Rows are points. Each copy is the shape, with its points in the same order, stretched, turned, moved and blurred by noise. Say if it was mirrored as well.
In the rows, 128 means zero.

Shape (7 x 3)
102,114,146
150,138,113
106,113,105
139,136,99
149,106,43
125,179,110
102,171,170
Copy 1 (7 x 3)
158,113,143
116,136,127
139,101,118
119,125,113
89,90,93
142,160,100
178,162,135
Copy 1 is: mirrored
Copy 2 (7 x 3)
139,122,159
108,136,113
163,138,121
128,146,107
170,145,46
115,178,138
100,156,196
Copy 2 is: mirrored
Copy 3 (7 x 3)
129,126,164
120,162,117
91,145,151
105,165,117
60,212,130
112,127,80
149,84,109
Copy 3 is: mirrored
Copy 4 (7 x 3)
86,132,96
143,138,126
118,156,92
145,156,113
192,167,93
135,182,149
73,154,146
Copy 4 is: only turned

Shape (12 x 6)
85,132,91,154,90,101
110,138,120,88,101,172
153,123,186,148,139,126
98,134,143,109,154,149
144,156,135,139,113,86
168,128,110,84,122,74
168,57,184,101,136,182
179,153,119,159,140,167
123,86,108,147,77,155
176,105,104,160,111,96
133,150,144,137,106,156
128,122,111,163,131,106
Copy 1 (12 x 6)
158,157,81,149,77,148
129,101,127,153,153,170
121,126,176,103,108,115
103,140,138,138,160,151
163,151,112,83,112,142
124,118,88,53,139,124
61,44,198,127,120,98
129,119,162,91,89,189
126,89,126,172,58,139
125,121,111,80,47,133
152,121,146,132,111,164
122,151,113,111,76,142
Copy 1 is: mirrored
Copy 2 (12 x 6)
71,102,119,102,124,138
105,151,148,112,114,173
140,149,168,144,134,81
123,144,156,120,172,135
116,132,140,93,118,89
175,130,106,66,113,102
179,155,156,186,117,138
101,205,123,143,123,108
91,123,122,161,93,158
130,137,92,127,105,85
90,161,152,132,110,137
107,124,111,123,148,100
Copy 2 is: only turned
Copy 3 (12 x 6)
96,168,119,96,95,152
153,109,122,48,147,124
155,151,159,130,153,93
111,98,125,96,146,93
142,190,103,133,126,130
172,143,84,144,96,120
193,57,205,93,141,107
154,117,143,107,191,172
139,116,176,69,122,179
150,136,139,144,114,175
143,136,135,76,163,131
103,144,136,138,115,157
Copy 3 is: only turned

Shape (11 x 8)
126,172,161,148,75,120,174,124
129,116,178,70,136,137,104,95
86,109,99,116,159,123,112,128
130,94,164,112,162,115,193,127
85,95,133,117,113,174,86,131
142,114,134,107,88,112,167,120
110,133,135,153,121,134,130,182
157,123,133,112,106,161,154,175
152,171,76,160,141,181,104,131
85,165,99,65,120,141,116,129
119,121,176,86,125,123,101,175
Copy 1 (11 x 8)
87,124,199,145,86,114,119,128
150,73,124,64,107,120,103,101
149,103,120,133,184,123,112,92
147,78,130,163,100,66,165,84
135,103,125,113,146,197,100,96
85,91,130,148,99,93,116,104
128,108,155,164,140,144,141,151
82,90,128,141,118,137,167,144
91,183,135,90,177,151,155,131
91,65,165,93,191,127,108,101
153,50,134,121,125,135,119,162
Copy 1 is: only turned
Copy 2 (11 x 8)
129,97,102,149,116,173,107,167
95,120,141,63,93,128,133,102
115,143,132,139,110,84,132,73
60,124,165,125,152,130,130,125
138,125,166,118,89,115,104,58
115,90,144,125,115,135,142,139
136,145,156,141,121,109,90,124
134,143,188,120,106,141,120,150
208,198,132,131,124,142,157,99
122,146,111,151,51,118,148,101
107,133,163,87,86,110,86,133
Copy 2 is: mirrored
Copy 3 (11 x 8)
108,145,210,68,130,86,118,114
110,62,161,138,156,113,101,103
119,134,95,141,158,140,125,94
63,102,159,73,163,140,117,175
117,142,137,177,142,136,76,91
61,118,166,96,134,86,128,134
129,169,127,117,135,115,87,133
89,133,141,101,90,114,99,153
167,153,116,139,63,156,148,80
112,112,102,101,124,106,101,43
122,99,122,122,154,95,61,129
Copy 3 is: only turned
Copy 4 (11 x 8)
109,153,114,193,99,145,139,103
165,144,209,132,112,81,138,142
99,137,154,85,147,117,117,130
114,97,210,163,145,152,166,137
160,156,140,71,118,126,142,120
132,119,129,164,148,115,170,101
100,132,131,116,88,153,149,142
149,130,127,137,135,136,195,157
141,156,59,143,142,142,101,161
127,216,131,109,152,88,137,139
133,145,177,92,73,91,175,162
Copy 4 is: only turned

Shape (14 x 11)
100,131,163,149,124,84,92,89,115,95,96
115,111,84,120,132,160,158,103,89,104,109
173,144,119,107,183,147,128,125,158,142,165
166,112,134,161,100,87,89,131,85,141,96
142,146,150,85,96,139,165,90,103,150,151
104,99,151,83,100,168,158,157,122,96,108
128,104,95,79,168,156,142,154,95,183,171
160,132,85,93,109,124,89,152,110,140,173
96,145,130,161,99,148,129,131,152,145,82
147,139,118,163,167,160,102,146,149,94,176
136,180,87,150,173,102,117,112,90,94,93
98,132,108,165,122,109,165,147,109,123,99
129,177,157,112,127,169,126,124,126,114,148
122,117,154,142,175,139,132,98,86,133,106
Copy 1 (14 x 11)
105,126,133,120,117,67,117,100,233,129,150
162,129,127,136,104,75,148,147,109,99,72
152,132,88,169,188,146,109,95,94,153,95
99,93,134,107,89,114,172,115,166,145,158
137,176,103,140,87,100,123,136,88,146,119
128,156,128,74,77,127,85,133,116,112,92
147,130,80,167,110,126,129,101,22,71,102
198,97,112,152,121,143,149,114,64,129,146
105,91,68,103,120,123,106,150,186,131,138
178,102,103,166,183,168,133,101,174,129,108
134,82,170,192,145,86,138,144,163,117,92
94,99,143,135,129,121,137,179,160,75,129
149,132,100,161,107,138,93,117,148,159,107
92,145,107,151,103,79,129,95,168,111,84
Copy 1 is: only turned
Copy 2 (14 x 11)
78,177,141,105,102,146,87,65,134,121,168
104,72,133,166,95,119,147,143,72,104,157
166,76,79,148,161,115,125,155,195,157,113
111,169,160,87,116,92,98,136,105,130,177
121,126,111,141,134,151,209,129,144,133,177
124,112,173,157,138,112,187,97,80,106,116
130,32,145,118,129,125,178,196,155,124,112
185,123,120,140,64,91,143,171,160,123,134
112,159,112,105,153,129,123,131,96,83,103
138,128,96,176,130,94,86,157,188,115,93
137,127,125,145,98,165,64,158,100,122,147
80,150,148,116,119,150,114,165,68,118,97
154,142,112,164,152,152,155,134,165,100,130
70,83,155,117,165,145,113,125,135,122,162
Copy 2 is: mirrored

Shape (16 x 12)
174,167,158,152,137,99,133,108,135,110,179,158
119,126,158,146,178,151,149,117,130,159,143,112
121,101,139,144,116,135,149,140,99,92,175,152
112,139,147,119,99,122,115,120,88,153,107,59
110,132,77,138,98,131,95,142,153,121,165,178
123,128,141,101,157,132,105,180,134,139,109,100
124,145,109,133,165,137,151,155,161,145,150,138
146,123,129,92,151,93,144,97,121,123,99,138
72,143,102,44,78,120,101,129,137,164,165,117
140,129,96,116,103,151,126,155,122,184,174,107
206,108,167,122,140,139,107,173,189,163,105,119
117,181,169,99,171,211,166,104,140,158,114,106
135,173,142,117,161,86,163,132,126,174,75,121
69,106,83,159,131,142,177,134,139,101,183,89
117,131,120,110,110,183,146,166,134,87,158,136
157,194,92,118,201,163,164,111,131,106,148,153
Copy 1 (16 x 12)
106,134,90,148,162,109,107,138,117,117,113,49
102,108,127,123,141,149,87,108,116,72,144,124
103,121,111,142,160,70,130,124,129,115,97,127
140,155,162,126,112,165,117,106,176,127,129,141
140,154,99,101,141,75,167,207,129,107,121,110
76,132,164,133,119,143,119,148,145,117,167,157
109,107,126,106,155,111,124,154,119,85,165,94
101,142,107,100,120,137,134,102,117,162,141,113
174,192,122,124,107,106,215,141,126,102,158,122
124,148,178,109,161,122,172,145,130,82,121,99
68,117,198,122,118,120,88,145,72,128,152,102
126,150,123,126,178,141,68,99,102,80,209,134
137,102,128,112,134,182,122,119,120,141,169,90
138,95,122,90,137,69,123,122,183,69,142,107
110,144,132,135,175,47,122,149,137,113,159,134
75,156,86,95,217,127,107,145,143,105,181,83
Copy 1 is: only turned
Copy 2 (16 x 12)
76,123,77,136,97,154,113,137,102,112,151,111
106,147,124,197,114,73,120,155,146,154,126,128
118,68,142,125,71,150,118,148,153,105,111,136
127,158,151,161,110,120,172,143,139,93,115,205
175,84,123,71,134,157,109,150,139,111,108,110
172,137,145,171,134,137,131,117,132,138,136,150
144,118,115,150,142,103,100,141,128,146,107,86
113,139,126,124,104,141,120,88,114,139,145,168
195,154,136,103,101,99,129,113,145,31,115,192
185,131,154,128,104,92,108,168,92,81,129,129
203,122,112,163,95,132,144,123,69,170,195,137
111,202,139,206,103,48,166,122,173,165,143,118
112,173,106,167,119,129,122,107,98,170,96,143
120,68,153,161,173,62,124,152,177,86,55,115
169,99,162,131,106,132,148,125,163,102,105,111
92,165,122,149,166,122,99,110,122,153,147,45
Copy 2 is: mirrored
